Each row of a before or after table is a point. The points were changed in one or more steps. Then noise was added and the rows were shuffled. The steps act on how far a point lies along the listed directions, d1 being the first. Name the steps. A step turns or swaps two directions, mirrors them in a line or flattens them onto one, adds a multiple of one to another, or multiplies one. Angles are multiples of 10 degrees, from the lower direction toward the higher: turns from -170 to 170, lines from 10 to 170 but not 90. Use the fewest steps. Two steps may share a direction if one is a turn and the other turns, adds or multiplies; they go together, in the order done. Otherwise the lowest direction goes first.

Directions:
(1): 0.051 0.029 -0.027
(2): 0.032 -0.004 0.056
(3): -0.024 0.057 0.017
Before (10 x 3):
-0.033 -0.011 0.005
0.000 0.033 -0.014
-0.009 -0.044 0.012
0.002 0.003 0.059
0.015 0.014 -0.002
0.005 -0.061 -0.010
0.042 0.004 -0.012
0.022 0.045 -0.004
-0.028 -0.016 0.061
-0.017 -0.053 -0.034
After:
-0.028 -0.008 0.003
0.023 -0.007 -0.003
0.022 0.018 -0.006
0.058 0.065 -0.023
0.031 0.051 -0.029
-0.046 -0.067 0.031
0.024 0.015 0.048
-0.063 -0.101 0.025
-0.013 -0.007 0.053
-0.076 -0.086 -0.003
Steps: add 1.5 times d3 to d1

Directions:
(1): 0.002 0.003 -0.038 0.010 0.057 0.003 0.073 -0.031
(2): 0.020 0.076 -0.010 -0.034 -0.025 0.053 0.013 -0.002
(3): -0.010 -0.008 0.059 0.001 0.026 0.033 0.037 0.066
(4): -0.028 -0.003 -0.018 -0.024 -0.060 -0.045 0.055 0.027
(5): -0.083 0.051 0.021 0.015 0.018 -0.018 -0.012 -0.017
(6): 0.002 0.019 -0.044 -0.041 0.048 -0.030 -0.030 0.056
Before, 8 rows:
-0.095 0.005 -0.021 0.025 0.007 -0.092 -0.045 -0.021
0.046 -0.002 0.007 -0.020 0.014 0.018 -0.019 0.021
-0.068 0.032 -0.022 0.050 0.063 -0.044 0.002 0.004
0.013 -0.045 -0.014 0.005 0.059 -0.019 -0.026 -0.007
0.031 0.013 -0.006 -0.032 -0.025 0.013 0.033 0.022
-0.013 -0.023 -0.001 0.034 0.014 -0.030 0.018 -0.058
-0.017 -0.060 -0.024 0.015 -0.001 -0.091 0.056 0.032
-0.065 -0.005 0.062 0.033 0.008 -0.014 -0.006 -0.050
After (8 x 8):
0.036 0.002 -0.020 -0.033 -0.029 0.007 0.026 0.008
0.005 -0.055 -0.016 0.013 0.060 -0.026 -0.031 -0.011
0.044 -0.012 -0.008 -0.014 0.009 0.008 -0.029 0.005
-0.116 0.000 0.015 0.032 0.027 -0.082 -0.026 0.014
-0.023 -0.001 0.010 0.030 0.018 -0.018 0.024 -0.049
-0.057 0.006 0.080 0.017 0.009 0.016 0.012 -0.024
-0.070 0.009 0.000 0.052 0.074 -0.034 0.014 0.035
-0.018 -0.066 -0.025 0.017 -0.002 -0.096 0.056 0.025
Steps: add -0.5 times d6 to d2; turn d3 and d5 by -30 degrees

Directions:
(1): -0.034 0.021 -0.062 -0.046 0.046 -0.030 0.031 0.008 -0.011 -0.039 0.011 0.007 0.075 -0.023
(2): -0.037 -0.051 -0.018 -0.024 0.027 -0.012 -0.047 -0.040 0.072 -0.003 0.058 0.006 -0.034 -0.012
(3): -0.032 -0.019 0.014 0.011 0.004 -0.068 -0.069 0.073 -0.029 -0.014 -0.005 -0.025 0.001 0.036
(4): -0.033 -0.017 0.017 -0.012 0.004 0.015 -0.030 -0.044 0.034 0.026 -0.086 0.003 0.060 0.041
Before:
-0.028 -0.016 -0.007 0.003 0.008 -0.031 -0.047 0.028 0.015 -0.012 0.011 0.001 0.006 0.014
0.016 0.009 -0.011 0.012 -0.001 0.001 -0.009 0.013 -0.022 -0.013 0.001 0.001 -0.010 0.006
0.016 0.026 0.002 0.014 -0.008 0.010 0.020 0.017 -0.031 0.000 -0.009 0.009 0.024 0.006
0.006 0.006 0.017 0.013 -0.009 -0.006 0.013 0.029 -0.009 0.003 -0.013 -0.002 -0.014 0.006
-0.063 -0.018 -0.020 -0.014 0.024 -0.033 -0.028 0.031 -0.003 -0.011 -0.033 -0.018 0.055 0.018
-0.026 -0.012 -0.014 -0.002 0.003 -0.006 -0.017 0.006 0.013 -0.011 -0.007 0.008 0.005 0.000
0.022 -0.003 0.032 0.026 -0.023 -0.011 -0.021 0.044 -0.015 0.005 -0.022 -0.007 -0.019 0.021
-0.031 -0.032 0.024 0.000 0.003 -0.032 -0.070 0.027 0.001 0.013 0.006 -0.016 -0.022 0.028
0.003 -0.007 0.012 0.009 -0.012 0.003 -0.018 0.008 -0.013 0.011 -0.004 0.006 -0.012 0.007
-0.027 -0.043 -0.008 -0.015 0.003 0.009 -0.030 -0.041 0.050 -0.007 0.004 0.019 -0.008 0.001
-0.007 -0.024 0.003 -0.004 0.000 -0.021 -0.032 -0.008 0.025 -0.005 -0.007 0.002 0.000 0.017
-0.064 -0.019 0.005 -0.009 0.026 -0.042 -0.061 0.022 0.006 -0.011 -0.036 -0.008 0.040 0.040
0.008 0.015 0.013 0.032 -0.005 0.003 -0.018 0.040 -0.030 0.012 0.001 0.007 -0.024 -0.004
After, 13 rows:
-0.059 -0.035 0.009 0.013 0.010 -0.089 -0.114 0.089 -0.006 -0.019 -0.003 -0.023 0.008 0.051
-0.041 -0.022 -0.006 0.000 0.004 -0.019 -0.043 0.013 0.014 -0.008 -0.026 0.001 0.015 0.020
-0.033 -0.049 0.004 -0.021 -0.001 0.034 -0.035 -0.079 0.075 0.014 -0.045 0.026 0.019 0.018
0.020 0.011 -0.014 0.018 -0.001 -0.015 -0.010 0.037 -0.038 -0.026 0.026 -0.005 -0.027 0.000
0.007 0.017 0.010 0.041 -0.004 -0.034 -0.032 0.094 -0.061 -0.008 0.037 -0.004 -0.046 -0.008
-0.075 -0.056 0.047 0.013 0.006 -0.111 -0.162 0.110 -0.029 0.003 -0.021 -0.048 -0.010 0.083
0.002 -0.012 0.036 0.032 -0.020 -0.059 -0.063 0.099 -0.042 -0.009 -0.022 -0.025 -0.017 0.042
-0.033 -0.036 0.016 -0.002 -0.001 -0.038 -0.070 0.002 0.026 0.001 -0.045 -0.005 0.021 0.046
-0.003 -0.008 0.015 0.012 -0.013 -0.009 -0.031 0.027 -0.023 0.008 -0.008 0.002 -0.009 0.015
0.019 0.026 -0.006 0.011 -0.006 0.011 0.031 0.015 -0.031 -0.005 0.001 0.011 0.024 -0.003
-0.144 -0.063 0.042 -0.006 0.033 -0.118 -0.187 0.073 0.007 -0.004 -0.129 -0.038 0.100 0.132
-0.126 -0.056 0.008 -0.014 0.033 -0.094 -0.129 0.069 0.000 -0.004 -0.103 -0.042 0.100 0.087
0.003 0.007 0.016 0.019 -0.007 -0.025 0.005 0.058 -0.024 -0.007 -0.001 -0.010 -0.021 0.007
Steps: turn d1 and d2 by 10 degrees; multiply d3 by 3; multiply d4 by 3

Directions:
(1): -0.007 0.012 -0.043 -0.012 0.036 -0.007 -0.075 -0.004 -0.055 -0.006 -0.077 0.007 0.036 0.009 -0.016 0.002 0.026 -0.008 -0.094 0.012 0.024 -0.057 0.012 -0.005
(2): 0.001 0.000 -0.009 0.064 0.002 0.040 0.049 0.019 -0.074 0.047 0.035 -0.084 0.015 0.025 -0.018 -0.018 0.059 -0.049 -0.018 -0.003 -0.001 0.009 -0.012 0.029
(3): 0.022 0.037 -0.032 0.025 0.097 0.041 0.013 -0.010 0.058 -0.038 -0.026 0.018 0.000 0.047 -0.004 -0.010 0.001 -0.032 0.004 0.023 -0.068 0.019 -0.059 0.016
Before (13 x 24):
0.037 0.070 -0.060 0.075 0.152 0.086 0.054 -0.014 0.046 -0.005 -0.011 -0.030 0.004 0.069 -0.013 -0.039 0.019 -0.087 -0.009 0.022 -0.096 0.026 -0.101 0.057
0.000 -0.051 0.037 0.047 -0.052 0.018 0.051 0.033 -0.095 0.079 0.055 -0.089 0.000 0.017 0.001 -0.009 0.048 -0.040 0.001 -0.003 0.025 0.006 -0.015 0.024
-0.003 0.002 -0.004 0.005 0.026 0.020 0.017 0.010 0.050 -0.022 -0.021 -0.001 -0.007 0.027 0.008 -0.003 0.016 -0.024 0.037 0.007 -0.013 0.015 -0.005 0.026
0.019 -0.006 0.034 -0.022 -0.028 -0.019 0.023 0.008 0.051 -0.006 0.033 0.010 0.008 -0.001 0.019 0.002 -0.048 0.001 0.060 0.003 -0.008 0.018 -0.006 -0.026
0.019 0.008 -0.006 -0.052 -0.014 0.002 -0.026 -0.010 0.008 -0.008 -0.039 0.019 0.006 0.010 -0.002 0.003 -0.003 -0.005 -0.015 0.018 -0.005 0.003 0.001 -0.005
0.021 0.056 -0.035 0.028 0.123 0.065 0.034 -0.011 0.078 -0.033 -0.024 0.023 0.014 0.062 -0.014 -0.025 -0.012 -0.043 0.024 0.035 -0.085 0.036 -0.067 0.033
0.016 0.017 -0.008 -0.014 0.042 -0.002 -0.051 -0.018 0.031 -0.012 -0.045 0.028 0.004 0.025 0.007 0.001 0.010 0.003 -0.016 0.033 -0.011 -0.023 -0.010 -0.018
0.024 0.056 -0.048 0.033 0.140 0.096 0.018 -0.002 0.063 -0.054 -0.043 0.013 0.029 0.055 -0.006 -0.032 0.008 -0.051 0.017 0.046 -0.121 0.034 -0.086 0.022
-0.009 0.008 0.024 0.030 -0.010 0.020 0.037 0.016 -0.001 0.038 0.074 -0.032 -0.015 -0.009 0.008 -0.014 -0.016 0.007 0.040 -0.012 -0.016 0.059 -0.018 0.021
0.002 -0.033 0.021 0.035 -0.060 0.019 0.049 0.001 -0.029 0.038 0.044 -0.066 -0.025 -0.022 0.000 0.018 0.029 -0.005 0.057 -0.035 0.000 0.019 0.022 0.014
0.028 0.006 0.001 0.023 -0.032 0.001 0.036 0.003 -0.037 0.051 0.009 -0.051 -0.022 0.010 -0.008 -0.020 0.016 0.003 -0.009 -0.022 0.008 0.013 0.017 0.016
-0.011 -0.011 0.029 0.002 -0.066 0.009 0.054 -0.004 0.008 0.041 0.046 -0.046 -0.012 -0.009 0.009 0.016 0.022 -0.002 0.077 -0.007 -0.001 0.023 0.017 0.003
0.023 0.016 0.000 0.080 0.036 0.073 0.018 -0.003 -0.078 0.035 0.020 -0.070 0.006 0.023 -0.024 -0.025 0.059 -0.057 -0.049 -0.010 -0.011 -0.021 -0.024 0.024
After (13 x 24):
-0.013 0.012 0.005 0.044 0.004 0.031 0.024 0.022 -0.042 0.050 0.055 -0.053 0.003 0.003 -0.004 -0.017 0.012 -0.013 -0.001 -0.011 -0.005 0.038 -0.016 0.026
0.001 -0.061 0.070 0.019 -0.078 0.000 0.071 0.022 -0.011 0.056 0.087 -0.043 -0.037 0.000 0.025 0.000 -0.003 -0.003 0.078 -0.007 0.007 0.042 -0.016 0.009
0.019 0.060 -0.039 0.034 0.127 0.066 0.030 -0.007 0.065 -0.031 -0.030 0.018 0.019 0.067 -0.017 -0.025 -0.005 -0.049 0.010 0.035 -0.082 0.030 -0.067 0.034
0.017 0.010 0.000 -0.053 -0.014 -0.001 -0.023 -0.009 0.011 -0.007 -0.040 0.020 0.008 0.010 -0.003 0.005 -0.001 -0.005 -0.015 0.017 -0.001 0.003 0.001 -0.008
0.024 0.054 -0.040 0.028 0.132 0.092 0.024 -0.004 0.086 -0.059 -0.036 0.022 0.021 0.051 -0.001 -0.028 -0.009 -0.044 0.036 0.046 -0.125 0.042 -0.083 0.018
0.002 -0.032 0.016 0.041 -0.056 0.026 0.043 0.004 -0.045 0.043 0.039 -0.075 -0.020 -0.018 -0.006 0.014 0.039 -0.014 0.045 -0.035 0.005 0.011 0.022 0.012
0.032 0.002 0.061 0.026 -0.013 0.037 0.062 -0.021 0.066 -0.007 0.078 0.007 -0.056 -0.012 0.010 -0.011 -0.034 0.007 0.090 -0.019 -0.041 0.040 -0.025 0.002
0.011 0.004 -0.012 0.014 0.010 0.005 -0.008 0.019 -0.055 0.025 -0.008 -0.050 0.050 0.025 -0.008 -0.012 0.022 -0.043 -0.039 0.013 0.011 -0.025 -0.003 -0.006
0.043 0.062 -0.030 0.049 0.126 0.071 0.072 -0.022 0.113 -0.028 0.018 0.009 -0.028 0.054 0.009 -0.027 -0.029 -0.061 0.057 0.013 -0.108 0.055 -0.099 0.045
0.015 0.018 0.000 -0.021 0.038 -0.004 -0.048 -0.018 0.047 -0.018 -0.040 0.034 -0.001 0.019 0.009 0.000 0.005 0.007 -0.005 0.032 -0.013 -0.022 -0.011 -0.023
0.033 0.005 0.015 0.012 -0.043 -0.008 0.047 0.000 -0.001 0.040 0.026 -0.026 -0.034 0.002 0.000 -0.013 -0.006 0.016 0.027 -0.023 0.000 0.027 0.015 0.010
-0.015 -0.001 0.005 0.022 -0.050 0.020 0.043 0.003 -0.049 0.059 0.023 -0.074 0.011 0.009 -0.004 0.009 0.057 -0.027 0.024 -0.001 0.009 0.002 0.020 0.014
-0.004 -0.001 -0.016 0.013 0.031 0.026 0.007 0.011 0.025 -0.014 -0.032 -0.010 0.005 0.035 -0.001 -0.008 0.033 -0.036 0.013 0.011 -0.010 0.004 -0.003 0.030
Steps: mirror d1 and d2 in the line at 130 degrees
